Each wall is flat, endless, passes through zero and stands at right angles to its row. A trip goes straight from one point to another. List the walls that it crosses, first one first.

Walls:
(1): -97 -11 -28
(2): -14 -84  -2
(3): -80 -23   1
(4): -72  12  15
Trips:
-33  51   9 to -64  59 -14 -> none
54 47 34 to 26 82 -9 -> none
-77  67 -15 to -56  -1 -48 -> 2
-30  47 -61 to -49  -5 -15 -> 2

Walls:
(1):  11  20 -22  15  10 -32  39 -32  60  21  15 -47  -2  10
(2):  60   2 -17  42  41 -41 -32  -4 -15  12 -16 -16  26 -55
(3):   1 -25 -28  -2 -41 -52 -17 -17 -31  42 -32  49 -17  -1
Trips:
-60 -10 -47 -22 -16 -34  11  11  16 -65  70   5 -23 -10 to  38 -17 -12 -13  57   6   7  11 -11 -30 -14  26   4 -37 -> 1, 2
-16  20   5  60 -96  -3  13 -16 -54 -65  29  33  26  -1 to  63  -4   0  65  14 -48  36  32 -40  11  -9 115 -38  45 -> 2
-16 -11 -27 -28 -51  42 -25 -54  40 -14   6 -82 -45 -65 to   52   59    6  -21   34 -121   14  -27   -7  -22   -9   -5  -41   -3 -> 2, 3
 30   2 -48   5 -11  62 -67 -47  -7  30  16 -50 -29 -27 to  41 -23  -5 -32  21  55 -33  22  13  20  13 -47 -40 -30 -> 1
 20  28  44  44  53 -55   9  32 -14   6 -36  21 -33 -11 to  -4  -6   0  -3  11 -29  -3  21 -16  31  -7  98   1   4 -> none
  0 -45  70  32  30   0   9  48  50   2   3 -24  -7 -10 to   6 -27  -8  23  -5  17  16 -35  20  45  49 -38  21  34 -> 2
-12  15   9  -4   4 -15 -14 -38 -23  -2  15  44 -32  33 to  36   4  -7  -9 -59 -38  54 -60 -30   7   8  42  53   6 -> 1, 2
 -7   4 -25  -7  26 -13 -40  39 -51  31  34   3 -63  -4 to -34 -10 -14 -11  53   4  43 -45 -23  74 -34  15 -20  29 -> 2, 1

Walls:
(1):   5  -2 -18  41 -26  -5  38 -43   2  60  19 -20  -7 -17 -14 -12 -16  30   7  84  -9 -44 -11   5 -37 -43 -10  -9 -54  19  -4  25  -5 -30 -16   7 101  -3  57 -16  19 -35 -15 -44  18 -61  -7  20
(2): -59  46 -39 -21 -11 -28 -26  38  -6 -68 -30 -10   2 -41  27  29  46   3  34  20   0 -19 -39  -3 -51   9 -88 -16  19  34  20  49  20 -39  14 -16  16 -23  32  13  64  -9  38 -49  10 -22  45  44
(3): -39  11  -8 -38   6 -34 -12  22  47 -27  14  10  -5 -30  33 -38  21  10  10   0  18  18 -30 -35  25  11  -8   5  42 -38   8  -5 -28   0  14  41 -51 -15 -55  90  46  -8 -12  22  23  49  67  43
(4):  11  23 -59 -70  12 -30  17 -21  15 -48  34  12   5   5  18  -3   4  32  29 -88  -1  74  -1 -44  93  -1 -46  50 -53   4 -39 -17  36 -40 -43 -19   3 -25  -4  16 -38  27 -45  39  28 -11   7 -98
(5):   8 -46  13  50 -57 -43  30  11   3  28  29  26 -24  66 -55  64 -51  45  79  33   0 -51 -35 -53  25   6   7  32 -26 -17  -4  68  69 -48  40 -19  10 -38  10 -39  44 -19 -32 -43  21 -55 -20   7
(6): -17 -15  17  10   7   0  11   9  11  32 -12 -44 -35  -2 -38 -56  60 -50 -16  11  11  27  10 -13   8  10   0 -54 -18  24  -2  -1 -59 -27 -39  33 -20  -9   3  -4  -3  21 -10   5 -27  29   1  -2
Trips:
 40  50 -29  -2  16  27   4 -14   2 -15  28  15  -5  35  12  36 -40 -33 -44  22 -43   6  -2  13 -47 -33  -1  30  22 -30  47 -11 -24  -8 -18  23  10 -17 -24  -9  33 -43  10   4   0   6 -32 -41 to  -51   54  -34   12  -27  -18   30   29   27    9   25   27  -24   26   39    1  -76  -23   53   63  -24   52  -41  -15   18  -30  -58  -10  -33   -5   16    1  -20   10  -76    3   -2   -6   39  -23 -101    5  113   41   14   11   -8  -35 -> 4, 2, 6
 18   8 -32  19  40 -40 -33  50   6  -9  13 -54 -72  46  21 -42   1   8 -15  19  13   2   6  -1   6 -42 -19  -5 -22  21 -65 -18  36 -33 -13  45  27 -24  -1 -38  -1 -66  48 -52  26  16  42 -41 to  30 -21  30 -27 -41  -7  60  18 -38  -4 -68 -22  20 -88  10 -23  16  48 -30 -65  60  21  51 -58  31 -13 -14  62 -30  10 -42  -2  21 -73 -10  68  10  82  -3  53 -35   9  -3   1 -14  17  14  29 -> 3, 5, 2, 1
 41  20   8 -13   1 -35  -5  59   8 -72   3  17 -33  55 -67  26  48 -35 -43 -18 -38 -11 -25  10 -41  -7  27  56  -1  -1 -72 -52  79 -14 -40   7 -22 -12  18 -62  18 -28  32 -30  18 -11 -11 -33 to -35 -21  14 -18  -6  57 -13 -68   0  18  62  60   6  19  25   2  26  35  12  -3 -27 -10 -13  -3   8   2   2  32 -28 -34  45 -31  27 -33  12 -13 -78  15  35 -44 -46  32 -30  -5  38   9 -28 -32 -> 2
 17  31 -25  14 -26  64 -12  36  77  47  31  15  33  32  21 -80  28  35  31  23  32  -1  27 -24  14  22  35 -22  48  46 -65 -23  -6 -16 -87  25  31 -81  -7   0 -13  64  -2 -14  -2 -50 -18   3 to  15 -75  46  -4  57   3  28  36  -5  21 -25   0 -16  -1   7 -36  90 -30  -5 -31 -44  47  30  75  44 -32  26 -18 -36  24 -22  -1  53   7  -1  62  21  -5  62  17 -53  91  -5 -25  20  17 -18  -1 -> 3, 1
 -9  26  41 -35  15  44  41  45  38  29  51 -29  65  15  39 -14  20 -36 -29 -24   7  41 -29  29  47  -9  22  28  16   2 -16 -13  10   7 -82 -76 -46   5 -32 -27 -42   8   6 -18   6  18 -27 -27 to -43 -49  41 -10  35  -6  -5  35 -45 -54 -19  20  26 -48  29  -2  20 -25  19   2 -42  -4 -12 -18  48   5  12   7  49 -16 -54  59  53 -31   5  16  -2 121  13  61  10  -5  -4 -32 -19  49   3 -44 -> 3, 6, 2
 12  50  15  29 -58  14  -1  74  17   8   1 -20  44  10  29  -3  40  47  47 -25 -32 -31  44   1  16   4   7  23 -25  56   0 -44  22 -83 -29  -7  -9  46  14  25  -9  43  11 -11  -7  30 -78 -15 to  31 -45 -40 -22 -11 -25 -34 -35  28 -34 -39  27  20  18  27 -38  47  30   7 -23 -23 -31  16  30 -18  12 -46  18  15  -1  69 -37 -31  -7 -19  26 -29  33  23   9 -68  47 -19  41  15 -69  23  -9 -> 5, 6, 3
  6  34 -47  -3  37 -14  10 -16  15  43  -9 -80 -35 -11   9 -27  19 -25 -10 -23  27   6 -29 -29 -16 -10 -57  94 -44  -6  -5 -23 -11  14 -18  14 -25  42  19  41 -33   4  16  -4  -2 -61 -16 -35 to   9  -7  17 -54 -15 -22   3 -40  14 -59 -30  12   7 -14 -25  20  -9   2  23  -6 -37 -32 -19 -32  37 -73 -36  24  24 -22  28   3  19  43  23 -52  51 -44 -25  -6  19 -41 -23  22   9  43  18 -32 -> 2, 3, 6, 5, 1

Walls:
(1):  43 -36  55  33  14  13  -8  21  76   8 -26 -31  39 -33  59 -19 -11 -56  -3  32  14  14 -16  19  30 -21 -10  17 -11  -3  10 -41 -42   3  -1 -22 -10 -44  38 -24   9 -14  -5  -3  -8  31 -19 -69
(2):  24 -76  16 -39 -21  -5  20  10  -9  21  -9  28  11  24  16  15 -48  19 -38  -9 -33  34   8 -16 -38 -11 -18   3  -8   2  -3  -3  33   1  37  11  22  -8  35  39 -19  32  -2 -24  23  -4  31  -3
(3): -55  -7 -63  30  20  -2 -49   0 -17 -60  43 -21   1  36  30  53  47 -24   7  -5 -37 -62 -13 -27   4  15 -22   6   0 -40 -26  -6  46 -11 -49  -5 -21  13  63  48 -12   4  15 -39  17  13  -1 -18
Trips:
 21 -16  11 -14  -6 -33  93  34  51 -40  18 -39 -27 -21  13 -18   2 -34 -27  16  40 -71  47   7  -3 -18  24  48 -28  25   2 -47  19 -27 -13 -29  40  19  28  48   4  40 -15   6  33  -9  12  16 to  13  44   3  -1 -43  16  15  12  23   0  -6  54 -67  28  60  61 -38 -21  49   5  47  -8  18  -5   1 -18  37  15  -8   0 -43 -24 -37  23  24  61 -43 -60 -34  -7  17  42 -65  17  57  10 -26 -55 -> 3, 2
-20 -23 -17  53 -13  29 -13 -26 -28 -26   1   0  73  64   0  18 106 -21 -13 -11  24  25 -22 -19  -9  -2  -2   7   5 -23  25 -11  11  -6  -6 -19 -18 -47 -24  15  51  27  39  12 -15  10 -13 -48 to  -9   0  -7 -20  -6  23 -36   3 -10  95   8  -8  14  27   7  73 -84 -22  -1  27  19 -63 -68 -30 -61 -25 -28 -10   4 -12 -31 -56  57 -25 -27 -22 -23  29  55   1  28  48   1   7  30  -9  35   7 -> 2, 1
 24   4 -40  -6 -18  13 -46   7  -9   6 -24   0 -12 -30 -16  39  38 -35 -11 -19 -12 -26  25  18  18 -35   3   6  33 -59 -51  25  28 -55  29   5 -38 -37 -14   1   8   7   8 -43   5 -15 -57  -1 to -13  67 -61  29   6   1 -13  39 -44  48  24 -39   8  32  23 -19  41  -4  -1  16 -24 -73 -18  42  35 -38 -24  23 -25 -16 -17  -1 -22  40 -15  22 -27   8  -7 -74  24 -23 -33 -18   9  -7 -27  -8 -> 1
-27 -12 -40 -29 -17  30 -30 -43  20  42 -34  14 -16 -47   4 -11  -6 -32  62 -54   6 -37  19  26 -35  32  12  47 -28  23  -1  -8 -23  20  27 -28  16  17 -13   3 -78  56  59 -21  36  47 121  60 to   9 -34 -19 -65  10 -15  99  21   0 -18 -33 -16  -3 -32  47  73  26  13  27  -6  -3   5   7 -39 -15  -3  11   2  -4  14  10   6 -25  43  32 -24  37   1 -44  -3 -20  -8 -33  36  26 -31 -25   3 -> none
  6  -7  -2  11  16 -17   5 -17 -25  18 -35 -30 -65   4  25  17  -5 -15   8 -21  74  64 -20 -43 -23  73   8 -11  18  -4  -7  34 -10  57 -15   9  -6   9  -7  37  26  10  11   1  -9 -17  24  25 to -36  32  -4  41 -18  50 -28 -41  12  20  42 -10  29   0  29  26  42 -51 -19  16  -5 -19 -29 -55 -62 -14 -21 -21  83  31  12  14  30 -36  46  16  11  47   9 -47  18 -14  29 -19  -2  32  14  49 -> 2, 3
-35  20  12 -36  24  -5  37  11 -45 -17  -5 -12  37  43   4 -18 -33 -45 -29  -8 -41 -32   9  13 -16  19 -28 -25 -20  12  -4   1  20 -30 -28 -25  42  -1 -25  17  19   3  -9  16 -37  35  -6  -2 to  10  56  87  40 -29  39  29  -8 -46   4   9  51   7 -17   5  19 -31  10 -19 -15 -15 -17  18  18  -2  15  11   3 -37  19 -40  29 -17 -41  40  12 -20 -20 -10  45  12 -14   5  11  44   4  -4   2 -> 3
 10  -5 -51  -7  17   8 -20 -22  -4  23  23 -22  17  -3 -11  -1  54  39   2  36 -19 -45  -1  10  -6   5 -62  46  17 -26 -31  17  -6 -49  43  -5  12  39  15 -30 -17 -12 -45  -1  -4 -50 -54 -54 to  16   1 -32   8   6   6 -43  36 -18 -12  34   1   0   0   5  -4  -9 -14 -76  20  37  11  35 -14 -68  -5   4  18 -12 -41 -17   3 -45 -38  -1  -3  21  15 -17   3 -37 -10  -8  24  -3 -14  26 -27 -> 2

Walls:
(1):  55  53 -50 -34  15 -16  -1 -69  15  19  -4  37   1  37  -9  -6  20  17 -27  42  29  34 -16  -1   6   0   6  -7 -12  32  -4 -25 -13 -24  12  46  -9 -17 -69 -28  58 -44   1  14 -17  26  -4   4
(2):   16  -29    0   42   -6    8   45  -32  -25  -27  -22 -101  -19  -51  -41  -12    9  -14   -2   11   15  -15  -27  -21   44   20   29   68    9  -14  -66  -33    5  -35   -2   54  -63  -29  -28  -19    5  -19  -48   37  -86   28  -78  -42
(3): -33 -11 -24 -72  28  58 -42 -17 -10 -40   9 -40  75  54  17  47 -14 -50  87  13  -3 -37  56  81  18  -5 -63  -7 -50  21  -3  28  39  -8 -29 -53  -2  61  11  35 -40  22 -14   3 -25  -7 -16  -9
(4):  23  38  12 -24  20 -40  71  29   4   5 -27  27 -47  10 -34 -26 -16  18 -37 -20 -67  -6  44  13  51  38 -36 -67 -10 -37   7  -9  41 -34 -29  19  24   1  50  34  11 -85  39  14 -14 -42 -36 -57
(5): -10 -31 -19 -18   7  32 -13  21   6  -5  29   6  15  30   0  25 -31 -82  22 100  24  52 -18 -22 -46   1 -33  39  61  -8 -31  10  57  -4 -21  44 -18 -29   4  35  49 -56  33 -19  24  12   3 -33
Trips:
 -50  -27  -31  -58   28   87   61  114   -3   25   13  -12   19  -35  -45  -31   12  -41   30 -103  -31   21 -106   -5   16  -45  -38   -4  -12   55   50   23    1   21  -33   26   27   -3   45  -43  -63  -17   12  -51    8  -37   -3  -22 to  15  35  -8  -9  22   2  26  -5 -42 -35  33  14  -9  24  27  29   6 -72 -33 -32  16 -76  17 -28   0 -24 -46  -4  30   0  18  -9  24  12  38  66  -7  33 109 -83 -12 -16  41  19 -18 -10  36 -11 -> 5
   5 -107  -29   10   20    0    1   12   48   91  -10   48  -28   39  -21   -7    4   45  -17  -10  -12  -25   59  -24  -18   58  -29  -20  -14   20  -26   60   38  -68  -16  -15   31    4   -3    2   89  -25  -34  -10   -7  -21  -25  -25 to -12 -55  -5 -86  -7  24 -73  15  19 -61  12 -71 -13 -28  70 -14 -51  20  49  14 -51  44 -14   6 105  11 -57  48 -10 -16  13  -5  32  13 -32 -40   1 -41   9  14  16  -8  75 -40 -17  42  41 110 -> 3, 1, 4
-41  54  57  19  52 -18 -46 -34 -10 -38 -25 -14 -14 -13  40 -48  15  17  -3 -72  45   3 -21 -24 -73  45  48  13  40  20   4  51 -24 -26 -24  15  15 -21  76  27   5  11  50  -8   2   3 -32  12 to -25   0 -13  35  48 -56  28 -67  -7 -35 -14  30 -59 -42 -12   3 -52 -98 -40 -12  28  52  -2  22   9  24  -2  63 -25  12  -8   1  27   4  60   6  59 -13 -22  -7   0   8 -11 -44 -46   0  15  44 -> 2, 1, 5
  45  -44   24   53    2  -42   30  -14   -2  -12  -14  -58  -16  -13  -32  -48  -32 -112   -7    0  -49   42  -19  -49   10   26   -3   32   37   12   84  -40  -10  -85  -48  -30    9   -5  -14   62    7    3  -21   19   71   28  -15  -89 to  38  30  -3  -9  10  35  -1  28 -52  29 106  64 -34  33  32  32 -28  23  39 -43   3 -18 -54 -17 -45  19   4 -26 -23  33  62 -44 -10 -45  12  27  -7  51  -9  49  72 -38 -44  -6  40  53 -27  -7 -> 1, 2

Walls:
(1):  12   2   6  -6  -9  33  48  15 -42 -49  34   0 -53 -21 -32 -20  -1 -16  73  -4 -40  65 -21  25  34  54  36   4 -31  29  58 -10  27 -66  -8  -5  20 -19  34 -32  33   9  55   3 -15  16  12   0
(2):   -2  -31  -27  -20   11   51   28   14  -17  -58   50   27   27   17   25   97   -5   16    4  -26   11  -24    0  -14   28  -28  -48   43   39  -63  -14  -35   39  -49    8  -32  -25  -55   22    3  -24  -24  -39  -59 -117  -30  -22   26
(3):  34  34 -33   9  12 -20  14 -20  57  47  45 -46   1  40  20   6 -24 -22 -16 -30  11   8  47  10  35  -7 -16  52  14  26 -29  39  46  39  30  16   7 -13  57 -19 -14  25  31  14 -14   7 -10  56
(4):  12   5 -15 -13  -1 -33  15  14 -19 -28 -14 -38 -14 -22 -17   6 121  12 -59 -35 -15  29  -7  26   5  45   0 -30 -35  26   8 -15  25 -67 -29 -40  24 -22  64   7  79 -12  28  22 -22  48   1  18
(5):   6 -69  -6 -21 -13  58 -44 -46  28  16  11 -17 -39  -2 -21   1  53   3   1 -94  30 -10 -55   5  -6 -43 -25 -46  14  -4  26  34 -36  21  -9 -27 -28 -61  13  33  38   1  24  -1  51  27  -2  37
(6):  10   5  14 -27 -22 -23  60 -49  19  -8 -10  46  46  62 -55  16  13 -38 -25  25  82 -28  88  -9 -35  -3   0  42 -17  57  -9 -10 -42   0  -2 -11 -39  47 -25 -11 -35  94  36  38   5  -3  73  13
Trips:
-11   0  23 -31  28  36  16 -42  44  32 -62   5 -42 -89  17  20 -10  -7 -67 -37  57  13 -32 -24  28  16  -9 -44  38  31  -6 -21  -6  29 -60 -33 -47  48 -49 -34   5  -4 -40  40  73   7  19  18 to   1  18 -24 -11   1 -33 -18  -8  -8  -3  -2  -6  18 102  27 -25 -32 -52  33  -9  10  13 -34  11  86  25 -39 -54 -52  -1 -51 -49  36  15  22  45 -35  19 -69  -1 -32  23  -4 -20  16  28  27  49 -> 3, 5
 12 -18 -37  -6  63 -34 -45  83  28  93  70  34  33  13  18 -31  64 -89 -30  89  -8  49 -19  58  18 -46 -12 -15  19  58  50  38 -16 -38 -22  -8  24 -22  37  17  -2  58 -26  14  51  10 -41 -18 to  -7  -2  -8 -53 -13 -21  11  -7  48  14  24 -11   1 -14 -51  11  61   5 -41   4  23 -38 -20 -32 -34  31 -29  25   7  21 -44 -16  -9  41   2 -69 -33  16 -62  52 -13  12 -29  -8 -21  33  -2 -15 -> 6, 3, 2
 -21   13  -50   32   13   24   63  -24  -12  -52    2   71    3   33  -10   27  -49   31  -20   37   34   -8   69   31  -18   46  -41   20  -35  -48   24   13   24   23   30 -111   51   18  -33  -23   15   22  -10   19   39   45   22  -11 to  19  -9  19 -43  -9   5  19  12  -7 -16 -50  58  -7  54 -14  18 -22  13  31  18   0 -17 -16 -28 -44   0  -6  48  -8  53  18   5   6   7  43  23  22  -2   4 -12 -38 -46  42  14 -28   1 -24  75 -> 3
  13   41  -22  -33   55   18    7  -32  -40    2  -52   60    2 -109   33   50  -46    7   -2  -60  -26  -36   13   12    5   44   21  -83   -6   44  -15   31  -18   33  -23   65  -35    1    9   17   27  -27    4  -13    9   34  -41   11 to -38  21 -60 -10   2   0  42   5  36 -27  -6  56 -18  48  -7  23  40  -5 -16   1 -22   5 -15 -12 -48  -2  -1   0 -39 -23  40  20  13   9 -46  67   0 -47   0 -43  38  10 -19  39  -6 -18  32   8 -> 1, 6, 2
 28  32  29  33  25  24 -19  69  38 -49  21 -11   2  -2 -28 -42 -52 -13  -4 -24  -2 -13  23  41  -9 -19 -50  39  94  25  35  32 -65  -4  59  63  39 -18   7  -3 -28 -14  65  43 -12  20 -26  -7 to  28  26 -27  10 -22   5  24  45   3 -43  -2  25   7  56  34  14 -28  -8 -40 -26 -24  47  -9 -81  29 -27   0 -14  34  27  11  17  19  -7  19   3 -45  31  -1   3  16  41  28 -25   8  49  10 -50 -> 6, 2
-22  -1 -21   2 -80   8 -21   0  70  -1 -33  -4  47 -37 -12  -7   2  37 -27   4  46  30 -17 -37 -20   9  28 -48  28  25 -36 -14  11 -43 -38  10  64 -40  29   8 -24 -69  18 -38  58  66  48 -21 to  -7   3  30 -41 -34  83   9  15 -11   2  69 -34   2   7 -85  69  -6 -35  -3  55   6  42 -14 -27  20   0   4  -8 -16  47 -91  31  52  27  23 -38  26 -67  31 -21  23 -26  -3 -18 -47  -5  -2  -9 -> 1, 2, 3
-26  50  36  -4  28   1 -79 -13  36  32  31 -36   4  33 -39  43  -8  -7 -46 -47  -2 -31 -23 -34 -40  40  27 -54 -40   6  81  32  11  -7  49  -8  11 -63  22  -2  34   4 -21  -8   1  -7  -9  72 to -55  73 -39 -16  47 -25   5  15 -35  -8  -3  68  25   4  12 -12   2   1  11  51  69 -64 -11  36  10   8 -55 -51  33  22   3  -8  41   0  48   1   6   3  39  23  51 -16  -4 -49 -20  36  -1  52 -> 2, 5
